Each point is reached from the start by the listed moves, each made once or not at all, plus a little noise. Say if it took an odd or an even number of moves. Then give how often each move was made.
In the rows, 128 means zero.

Moves:
(1): [205 155 140 113 149 137]
(2): [106 197 121 113 117 176]
(3): [122 122 184 105  97 136]
Start: [104 123 122 131 129 151]
Points:
[ 94 118 174 105  98 155] -> odd (0, 0, 1)
[185 153 129 119 150 158] -> odd (1, 0, 0)
[163 219 123 101 135 202] -> even (1, 1, 0)

Moves:
(1): [168 124 113 124 121 134 132 114 136 121]
(2): [124 164 128 130 162 145 130 130 116 117]
(3): [142 146 182 148 134 144 135 110 100 119]
(4): [128 109 111 183 148 120 128 100 110 104]
(5): [138  96 141 119 186 110 133 132 129 138]
(6): [112 142 154 136 139 182 142 117 161 124]
(7): [123 117 115 116 124 128 165 112 115 131]
(8): [139 125 131 141 120 116 141 167 142 116]
(9): [143 161 129 117 152 100 153  94 164 147]
Start: [124  90 150 113 133  93 140 153 143 118]
Points:
[120 154 161 167 223 127 181  81 181  99] -> even (0, 1, 0, 1, 0, 1, 0, 0, 1)
[178  53 202 184 210 131 221 111 140  76] -> odd (1, 0, 1, 1, 1, 1, 1, 1, 0)
[173  90 200 186 244 146 222 113 128  64] -> even (1, 1, 1, 1, 1, 1, 1, 1, 0)
[143 112 219 126 231 107 152 142 103 109] -> odd (0, 1, 1, 0, 1, 0, 0, 0, 0)

Moves:
(1): [147 102 136 140 104 115 126 148 125 138 141 141 171  94 114 135 127 138
 142 128]
(2): [130 135 121 125 146 125 136 123 114 117 124 117 139 155 128 115 135 132
 125 105]
(3): [137 126 140 134 131 138 147 120 135 133 126 122 137 135 144 127 129 135
 123 119]
(4): [146 126 132 117 110 125 114 127 119 134 139 107 110 129 121 113 126 133
 146 124]
(5): [136 123 131 120 134 109 113 132 140 116 119 133 101 136 115 145 117 143
 122 126]
(6): [135 127 126 128 126 144 116 130 127 137 133  95 129 134 145 122 135 144
 132 121]
(7): [104 130 134 106 149 132 128 145 149 120 138 154 130 134 130 145 121 119
 144 130]
(8): [103  99 138 132 115 137 124 135 125 115 113 134 106 129 114 106 124 136
 129  97]
(9): [124 135 103 140 120 138 126 123 132 135 119 131 118 130 122 111 136 136
 143 105]
(10): [118 166 149 106 120 105 116 119  97 138 127 118 141 137 136 150 140 122
 134 120]
(11): [119 144 136 137 114 123 132 109 118 136 147 127 144 136 132 129 137 138
 123 129]
(12): [151 112 131 135 141 141 121 123 123 124 134 146 128 132 128 129 121 133
 113 131]
(13): [110 132 129 155 157 111 141 126 109 138 132 123 132 142 137 162 107 136
 132 113]
(14): [147 103 130 120 127 144 127 126 128 122 124 140 119 159 139 125 114 135
 111 152]
(15): [106  91 140 105 137 125 119 130 142 133 144 125 128 141 144 137 136 103
 126 125]
(16): [122 108 132 141 122 135 134 139 115 109 131 128 132 126 122 148 117 118
 130 113]
(17): [138 110 131 152 134 131 144 138 132 137 126 134 113 135 138 126 134 135
 109 125]
(18): [128 124 119 127  96 125 131 131 126 125 160 138 139  85 166 140 115 125
 135 156]
Start: [133 106 117 115 166 130 128 139 123 134 114 129  99 139 127 139 134 107
 122  98]
Points:
[140   8 120 163 178 174 168 160  93 108 141 169  66 190 180 149  75 145
 121  30] -> even (0, 1, 1, 1, 0, 0, 1, 1, 1, 0, 0, 1, 1, 1, 0, 1, 1, 1)
[107 102 150 123 160 129 122 118  45 106 123 132 120 184 119 148 139 120
 104  27] -> even (0, 1, 0, 0, 0, 0, 0, 1, 0, 1, 1, 1, 0, 0, 0, 1, 0, 0)
[184  41 161 134 113 136  98 138 111 142 147 109  99 136 118 125 127 184
 128  49] -> even (1, 0, 1, 1, 1, 1, 0, 1, 0, 0, 1, 1, 0, 0, 0, 0, 0, 0)
[162  58 141 176 160 129 145 147  94 173 148 123 138 166 167 170 123 163
 104  98] -> even (1, 0, 0, 0, 0, 1, 0, 0, 0, 0, 1, 0, 1, 1, 0, 0, 1, 0)
[104  59 149 148 198 119 132 156  66 162 176 132 168 196 172 212 145 125
 139   7] -> even (1, 1, 0, 0, 0, 1, 1, 0, 1, 1, 1, 1, 1, 0, 1, 1, 1, 0)
[124  44 161 148 152 120 129 159 120 138 174 160 134 114 175 201  88 172
 137  69] -> even (1, 0, 1, 0, 1, 1, 1, 1, 0, 0, 1, 1, 1, 0, 0, 0, 0, 1)
